Each row of a before or after table is a point. One or more steps were done to the points. Then noise was added and the rows were shuffled. The steps act on columns, c1 being the first. What was done? A step turns or swaps two columns, mirrors them in a line or flattens them onto one, adds a multiple of one to another, or multiplies or shifts one. Angles are multiples of 10 degrees, from the lower column toward the higher: turns from -170 to 170, lines from 10 to 170 but not 90. Use the fewest steps. Two steps may share a column if one is a turn and the other turns, adds or multiplies; they go together, in the order done. Otherwise the lowest column goes first.
(in the rows, 128 means zero)

Before (10 x 2):
array([[176, 196],
       [161,  88],
       [178, 131],
       [147,  69],
       [ 90,  82],
       [181, 146],
       [193, 149],
       [126,  76],
       [111, 134],
       [178,  86]])
After (10 x 2):
array([[131, 178],
       [170,  81],
       [171, 120],
       [189, 140],
       [113, 111],
       [124, 184],
       [114, 192],
       [ 69, 187],
       [168, 149],
       [178, 172]])
Steps: turn c1 and c2 by 80 degrees

Before:
array([[119, 189, 133, 155],
       [128, 100, 130, 137],
       [116, 172,  55, 150],
       [ 73,  78, 154, 134],
       [117, 105, 102, 148],
       [126, 192,  44,  71],
       [118, 183,  81, 165],
       [162, 115,  72,  62],
       [ 67,  92, 155, 201]])
After (9 x 4):
array([[ 83, 134, 170,  77],
       [142,  62,  66, 113],
       [ 79, 202, 174,  93],
       [ 91, 151,  62, 173],
       [105, 147, 108, 108],
       [116, 157, 135, 184],
       [126, 139, 130, 101],
       [ 97,  73,  51, 193],
       [101, 164,  87, 187]])
Steps: turn c1 and c3 by -20 degrees; swap c2 and c4

Before (14 x 8):
array([[107, 107, 142, 125, 115, 121, 134,  76],
       [131, 121, 126, 131, 111, 135, 185,  90],
       [146, 144,  93, 129, 128, 150, 104, 112],
       [ 85, 131, 148, 181, 120, 153, 136, 145],
       [144, 127,  93, 138, 116, 116, 119, 143],
       [152, 141, 108, 167, 131, 137,  89, 125],
       [147,  98, 136, 175, 125, 119, 138, 157],
       [140, 120, 143, 157,  99,  98, 178,  89],
       [112, 105, 126, 165, 163, 104, 140, 123],
       [151, 125, 112, 129, 147, 144,  68, 154],
       [137, 111, 100, 135, 152, 133,  89, 132],
       [115, 131, 146, 169, 154, 117, 135, 153],
       [124, 128,  93, 127, 124, 114,  90, 124],
       [126, 130, 155, 118, 121,  94, 172,  90]])
After:
array([[ 86, 148, 153, 180, 112, 147, 145, 138],
       [113, 101, 103, 164, 161, 126, 151, 142],
       [144, 142, 115, 138, 111,  92, 108, 136],
       [113, 157, 116, 168, 137, 145, 142, 163],
       [147, 128, 149, 129, 135,  93,  81, 114],
       [150, 150, 144, 130, 133, 113,   7, 159],
       [126,  91,  95, 118, 141, 156, 214,  92],
       [138, 117, 133, 135, 146, 101,  51, 143],
       [140,  83,  99, 156, 121, 142, 228,  82],
       [146, 127, 121, 176, 113, 135, 149, 153],
       [125, 123, 113, 128, 127,  93,  51, 123],
       [131,  84, 134, 133, 132, 125, 241,  86],
       [153, 138, 137, 167, 132, 109,  50, 128],
       [107,  56, 121, 125, 144, 142, 140,  76]])
Steps: add 1 times c8 to c2; turn c5 and c8 by 30 degrees; swap c3 and c6; multiply c7 by 2
